Each row is a point. Any point is a mix of the corners, with weights that add up to 1. It lies inside the corners' shape when no weight is negative. Is each point inside? If not, which corners have a negative weight?

Corners:
(1): [-30 -34]
(2): [-38  27]
(3): [ 56 -17]
Points:
[-24   1] => inside
[-29 -10] => inside
[-28  20] => inside
[-25 -23] => inside
[-33  22] => inside

Corners:
(1): [-38  19 -51 -13  22  39]
(2): [-23  32 -32 -48 -27  61]
(3): [ 35 -56  57 -15   4 -60]
(4): [ 27 -21  48  34  -2 -12]
(5): [ 50  38  15 -46  -8 -60]
(6): [  8  30 -29 -37 -47 -46]
(7): [-45   5  33   0   9   6]
Points:
[ 10   0  25 -14 -17 -22] => outside (1)
[-1 -2  9  5  5  3] => inside
[-40  30 -30  -9 -15  38] => outside (3, 5)
[-16  23 -18 -34 -20  26] => inside
[  8 -21  -6  14   0  15] => outside (5, 7)
[ 13  -7  15 -10   8 -32] => outside (2)
[ -8  24 -12 -40 -12  -9] => outside (4)

Corners:
(1): [-32  -2  -5  20 -19 -54   4 -48 -31 -79  41]
(2): [-16 -16  57 -11  21   3 -51  30 -14  15  -5]
(3): [ 21 -72  -9  -9 -39   7   0  33  61  -3 -18]
(4): [-54 -18 -11   5  -4 -35  10  41  56   6 -27]
(5): [-31 -41 -11 -12  -5  19 -32   0 -26  25 -30]
(6): [ -47  -34   43    0   -8   24 -106   15    8   18   34]
(7): [-20  29 -35   2 -30  25 -11  44  45 -12 -51]
(8): [-20  35 -25  12 -17 -91  19 -66   4 -27  58]
(9): [-25 -15  -6  29 -24  25  14  31  10  13  14]
(10): [ -9 -32 -36 -34  48  29  -7  28  28   0 -18]
(11): [  3 -29 -43  61 -23 -25 -14  24 -10 -17 -20]
(12): [-37 -27  63  21  15   4 -63 -45  10   3  16]
Points:
[-13 -14 -48  32 -16 -61  36 -24   4 -31   8] => outside (2, 6, 7)
[-16 -22   1  12 -16  -9 -22  10  23  -7  10] => outside (5)
[-16 -11 -17   5 -18  -1 -12  27  27 -12  -8] => outside (5, 12)
[-19 -19 -40   0  -6  -1  19  15  30  12 -35] => outside (1, 2, 6)
[-22  -6   1   2  -7 -22 -32   3  23 -13   2] => outside (5, 9)
[  1 -30   3 -15  15  10 -48  -7   8  11  -7] => outside (1, 4, 9)
[-23 -26  12  11  -3   8 -28  26  27  -4  -4] => outside (5, 8)

Corners:
(1): [-28  11 -30 -23 -37 -24  26  33 -13 -17  37 -25  39  25]
(2): [-20  -6  -6  -9 -13  38 -17 -21 -16  -5  38  20  45  24]
(3): [-23  30  -1 -13 -43 -41 -28   0 -28 -49   7  29  28  12]
(4): [-28  38 -22   2 -17 -19 -29  29   9  -4  46  -5  18 -59]
(5): [  5  11  39  28  11 -26   7   3 -30 -35  39  14  35   2]
(6): [ -7  11  46 -23 -62 -35   4   1  30 -17  36 -15  34 -55]
(7): [ 84  -2  38 -29 -10 -30   0  30   5  -7  21  28 -36 -67]
(8): [-29  -2  -6 -33   5  -3  16 -13   4 -45  12 -43 -34  -1]
(9): [121  43  13  -6 -17  -6  -1  -3  -6  -2  34   2 -95   5]
(10): [-47  22  41  -6 -26  13 -25  18 -55   0  27  -1  30  28]
(11): [-41   0  36 -18  -2 -12 -27  19  32 -61  25  16  33  32]
(12): [-34 -20 -61  39 -24   5  32  14  30   1  -5   9 -55   4]
(13): [-38  39   2 -13 -16  51  55  17  16   9  10  11  32 -23]
(14): [ -24    2   20   18  -12   41  -30   -1  -25  -23  -89 -116   31   22]
(15): [-41  30   0 -18 -15 -59  -6  -9  -8  26 -37 -54  41  27]
Points:
[-13  13   2  -6 -20 -12   1  10   2 -16  31  15   9  -5] => outside (14)
[-19   3 -14   8 -20  -8  12  13   2 -13  14  -2  -4   4] => inside
[ -3  28  32 -15  -3  10 -20   1 -19 -13   6 -11  28   4] => outside (1, 6, 12)
[ -5  16   0 -27 -40  -3  -4  15  12 -23  50  25  -8 -21] => outside (5, 14, 15)
[ 10  17 -30 -32 -25  -7  28  18  37   6  33   2 -24 -32] => outside (3, 5, 10, 14)
[ 36   9  22 -14 -14 -16  -1  17  -1 -12  17   6 -12 -30] => inside
[ -7  10   7  -6 -20  -3  -5  11   2 -24  23   2   7  -7] => outside (15)

Corners:
(1): [-19 -24   9 -65 -21 -34  17  15  56   5  21 -25 -12  23  -7 -22  36   6
  14  16]
(2): [  2 -39 -36 -32  69   0 -23  30 -21  12  -4 -14   5  -1  -6  14  -9  10
  67  13]
(3): [ -6 -29  18  14  16   4  33  36 -31  -5  43  11 -33 -18  -3   4  -7  39
 -11   1]
(4): [-34 -28  -3   9 -18  19 -19  24 -12  13  -6 -20 -19   8   1  -8  28   4
  11  18]
(5): [ 16 -39   0  12  65 -15 -21  -4  14 -12  -4 -23 -42  -3 -10  -4  22  32
 -22 -54]
(6): [ 16 -22  25  14  37   7  -7  31 -25   9  20 -14  -6  26  10  11  14  25
   3 -15]
(7): [-44  36  27  28  22 -14   3  31 -11 -19   1  -7  -4  12 -11   8   2  -8
 -10  -1]
(8): [ 12 -44  -5  27  -2 -15  30  34 -28  10   6   0   2   6 -16  -6  31   1
 -11  15]
(9): [ 13  16  50  32 -14  17  -8 -32 -16 -48 -12 -12  -9  26 -20 -12  26   2
  43  11]
(10): [  14  -51   11   32  -10    8  -19   -5   31   11  -15    1    9   21
   -9    1 -121   -8  -16   27]
(11): [ 15  59  17  30  61 -81  -8  36 -19 -20  12  -2 -33  11  36   2  28  32
  -3  13]
(12): [-27 -41  11 -73 -14   0 -22  28 -36 -10  18   2   3 -22  -4  49  26  16
   2  14]
(13): [  4  -6  -2 -29 -18  21  27  37  -4 -20  -5  -2   4 -10  -2  37   5  36
 -12 -34]
(14): [  1 -24 -14  -3   0   9 -12  29 -33  11  15 -13 -18  20 -16  67 -56  12
  -5  24]
(15): [-18  -3  12 -18   5  -6  15 -20 -11  23   1 -10  -4  -2 -14 -19   9  19
  -6  12]
(16): [ -3 -11 -18  -1   3   1  18  -2  -4  15   0  28 -25  19  12 -13 -32 -60
 -14  16]
(17): [-17   0  -5  14 -19 -63   7  23  22   8  13  31  -3  24  -1 -12  33  34
  -6 -98]
(18): [-12 -14 -49 -21  12 -21 -12  36 -12 -13  19  -3  11  14  -8 -15  -5  22
 -19 -19]
(19): [-22 -35  21   9  -6  17   0 -64  15  -2   4 -36  12  13  18  18  15   3
  25  21]
(20): [  8 -19   3  26  -5 -22   1  28 -25  -2   9 -20  -4  -8  -6   8 -45  16
 -16 -66]
(21): [  7  22  20  24   7 -12  -3  34 -14   6  53   3   5 -24  -2  30  33  34
   6 -19]
Points:
[ -4  -9   5  -2  18 -10 -10  15  -4  -1   9  -7 -12   8   1   9  -6  16
   6  -8] => outside (8)
[  4  28  11  20  38 -22   3  16 -29 -15  21  -5 -18  -4   9  17  18  33
   1 -34] => outside (1, 4, 8, 10, 12)
[ -3 -16   5   6   7 -11   9  15 -14   4   9  -6  -7   3  -6   0   4  14
  -5  -4] => inside
[-12 -10  11   1   8  -4  -1   5  -3  -4   8  -9  -5   3   3  -5   9  13
   5 -10] => outside (8, 14)
[ -2  -9  -3 -11  35 -26  -9  19   9  -2   2 -13  11   1   0  -3  23  24
   7 -34] => outside (3, 4, 9, 14, 16)
[ 34  13  12  53  40   4  -4  -6 -27  -1  -8 -17  -2   9  -5  41 -47  -4
  -2   2] => outside (1, 3, 4, 12, 17, 18)
[  0 -10  10   0  20 -16   4  21   1 -14  14  -3  -5   2   3   1  15  13
  10 -17] => outside (4, 14, 15)
[ -3  -5  13   6  12  -3   0  12 -15  -6   9 -10 -13   3   0   8  -2   6
  -5  13] => outside (2, 17)
[ -6 -32  10  -2 -22   8   1   3   3   2   2  -9   3  14 -14   5   0   1
 -10 -13] => outside (2, 3, 11)

Corners:
(1): [ 28  28  19 -37   6 -37 -62  16 -20  22  41 -33 -15 -11  24  -1  26 -20
  37   7]
(2): [ 44  19 -15 -19   7 -19  21  19 -30  34   4 -11 -37   7   9  35  44 -32
 -24   6]
(3): [ 25  67  14 -21 -19   3   2  48  14  29  37 -26  -7 -41   6  34  36  32
  11  26]
(4): [ 23   1  12 -47  18 -32 -35  48  -9  40   2 -13 -66 -11  -2  10  16  36
 -15  46]
(5): [  1  12 -22  81  49  -8  14 -47  17  14  -3 -16  27  -8 -39 -59  -7 -23
 -20   1]
(6): [ 31  -1 -17  67   0  38   1 -28 -38 -27  20  23  14  51 -39 -18 -43 -60
 -11  23]
(7): [ 25  48  54 -70  22 -53 -25 -25  50  14 -10 -26  -8  -9  25  48   5  28
  60  30]
(8): [-34  24 -13  11   0   9  13 -22  15 -37 -53  50  33  18 -30 -55 -21 -50
 -17 -38]
(9): [  9  14  -6  18  15 -36   5  58  -4  -1   3 -20  16  27  31  -6 -48 -26
 -28   4]
(10): [-27   3 -61  67 -27  29  19 -12 -17  -9 -21 -26  31  50 -48 -24 -25 -18
   7 -31]
(11): [ -2  47  20  24  33 -11 -36 -47  40  -9 -15 -43 -40 -29  75  16  45   1
  56  59]
(12): [ 14   6 -14  38  42  33  -1 -22  12 -50  -2  -3  20  42 -18 -52  -5   7
 -37 -51]
(13): [-14 -45   7  57  32  43  43   9 -10  -6  15  40  21  51 -20 -41 -20 -23
   1 -32]
(14): [  0  -3 -37  52  29  28 -13 -30 -47 -20 -13  51  88  47 -21 -27 -37  -9
 -19 -11]
(15): [ -6   1   4   1  25   3   3  -3  87  10 -34  40  10  90 -20 -54  37   5
 -13  10]
(16): [-16  -1 -33  -4  -4  29   8 -23   4  39  47  -7  11  19  12 -19 -28 -15
 -47   0]
(17): [-28  69  54 -18   1 -87 -12  -2   0  29  29 -32 -64 -11  25  38  56  29
  -5  37]
(18): [ -4  41  35  -9  25 -72 -75  -6  72  41  29 -22 -62 -41  23  77  38  31
  32   2]
(19): [-10 -41 -43  24  13  14  15   9 -23 -47  49 -13  38  23 -30  10  -1 -41
 -28  27]
(20): [ 16 -36  12   3 -51 -42 -11   4 -11   1  24  10  -7  -7  13  -9   3  12
 -34   4]
(21): [-15  -1  16  45   5  46  -3   4 -35   7 -27 -36  60  38 -27   1 -12 -39
 -46  -2]
Points:
[  2   6 -11  17  11  -4  -4   6  -6  -2   7  -4  14  19  -1  -7 -11 -12
 -13   5] => inside
[ 12  18  -4  14  17  -2  -9   2 -11   5  23 -23   1   7   1  13  -4 -13
   1  11] => outside (8, 15, 20)
[ -1   5  -2  16  11   0  -4  -2   5  -1   5   9  14  27 -19 -19  -7 -11
 -13  -2] => outside (2, 11)
[ -4  13   5  26  31  20 -20 -26  37 -12 -18   9  20  32 -25 -22   9  -3
  17   3] => outside (2, 9, 16, 17, 20)
[ -1  16   0   8   9 -20 -13 -14   0   1   4 -17  -2   5   5   3   0 -10
  -5  11] => outside (3, 13, 15)
[  7  25  35  -7 -22 -35 -17  18 -25  12 -14  -5 -22 -15  12  60  -4   4
  13  25] => outside (1, 5, 12, 15, 16, 19)
[ -5  10  -2  36   8   4   6  -9  18   3  -4  11  31  40 -22 -34 -14 -15
 -17 -16] => outside (2, 4, 11, 19)

Corners:
(1): [ 10 -12  39  13  17 -37 -18  18  31 -15  40 -16 -28  38  34  19 -42 -18
  22  22]
(2): [-24 -19 -13 -24   8   7 -22 -40 -11 -26  12 -15  17  42 -44  -6  61  19
  43  -4]
(3): [ 37  19   4 -37  31  28 -23 -17  46   8 -31 -31 -36  47 -20 -31 -17   5
 -26  67]
(4): [ -8  44 -31  -3  26 -40   5  30  33 -19  42 -39  28  15 -24 -20  14   5
  25   3]
(5): [ -7 -56 -21  20  24  44  58   6 -27   0  38 -27  34  15 -41  10  44  20
  52  70]
(6): [-29  14 -27  21   4  50  20 -33  69 -14  58 -12  31 -44 -47 -17   8 -14
  15  48]
(7): [  7  42   0 -64 -11 -47   0 -26  19  -6 -23   3 -41  26  27 -31  50 -45
  53 -11]
(8): [ 47 -54   0 -28  14  35 -16  14  -9 -56 -11   0  35  35  -8  -9  52 -49
  30 -14]
(9): [-31  13 -20 -36  32  15  48  -2  19 -18   4  44  33  47 -23 -25  62  38
  32 -17]
(10): [ 21  16  49 -32   2 -35 -35  17 -39 -13  36 -55 -45 -24  55  21 -13   4
 -20   0]
(11): [ 27  13 -12 -49 -32  16  53  -9 -18 -40  49 -19  -4  56  -3  31  35 -16
  45 -17]
(12): [ 76 -13 -10  34  48   5  -7  28 -33 -56   9 -23 -33  23  38   7  -9 -30
 -36 -10]
(13): [ -2  28  31  -5  46  35  40 -20  40 -42  28 -22   0 -16 -34  18  38  -6
  52  11]
(14): [ 37 -47 -39 -26   6   1  19   3  47  27 -15 -28   5  14 -17  29  54  32
  37  40]
(15): [-16  13  52 -21   7 -16  35  29  24 -22 -39   5 -38  -3  25  48 -44 -53
 -25  -3]
(16): [ 11  33  38  10  17 -17 -25 -45  19  -4   5 -14  30  23  -4  -8 -14 -23
  34  -4]
(17): [ 16 -42  52   3  36 -38  34 -37  35   0   2 -28  -9   1  17 -21  43 -47
  -2  30]
(18): [ -1  28  28 -49  48   7  -4  -1  43  36 -11  41 -45  33 -43 -11  43 -12
 -20 -13]
(19): [ 80  45  28  -6  29 -56 -41  39 -11 -38 -14   9 -22  32  19  10 -16  17
 -34  42]
(20): [-38  41  14 -19 -43  31  50  24  69  37  -8 -45 -60 -23 -45 -11  -1  31
   7  17]
(21): [ 48 -15  17 -40   7  18  35 -11 -14 -43  23 -13 -31  12 -22  13 -39   3
  24  -4]
Points:
[  4   2   5 -15  15   3  13  -4  22 -12  12 -15  -2  14 -12  -3  17 -13
  19  11] => outside (19)
[ 23  -4  -6 -37   8  -4  -6  11  -5 -38   8   7  -1  33   2   6  21 -17
  14 -20] => outside (3, 5, 13, 16, 17, 20)
[  1  21  18 -20   3   1   4 -10  19 -16  22  -5 -13  15  -3  -6  31 -14
  19  -8] => outside (3, 4, 5, 14, 15, 21)
[  6  17  10 -31   6   0  19 -10  17  -9  -4  -6 -16  17   0   9  29  -6
   8   1] => outside (1, 4, 5, 8, 21)
[ -1  -7  -4 -12  19  17  38  15  54  -1   7  -8  14  20 -30   3  30  -2
  18  38] => outside (2, 7, 10, 12, 16, 21)
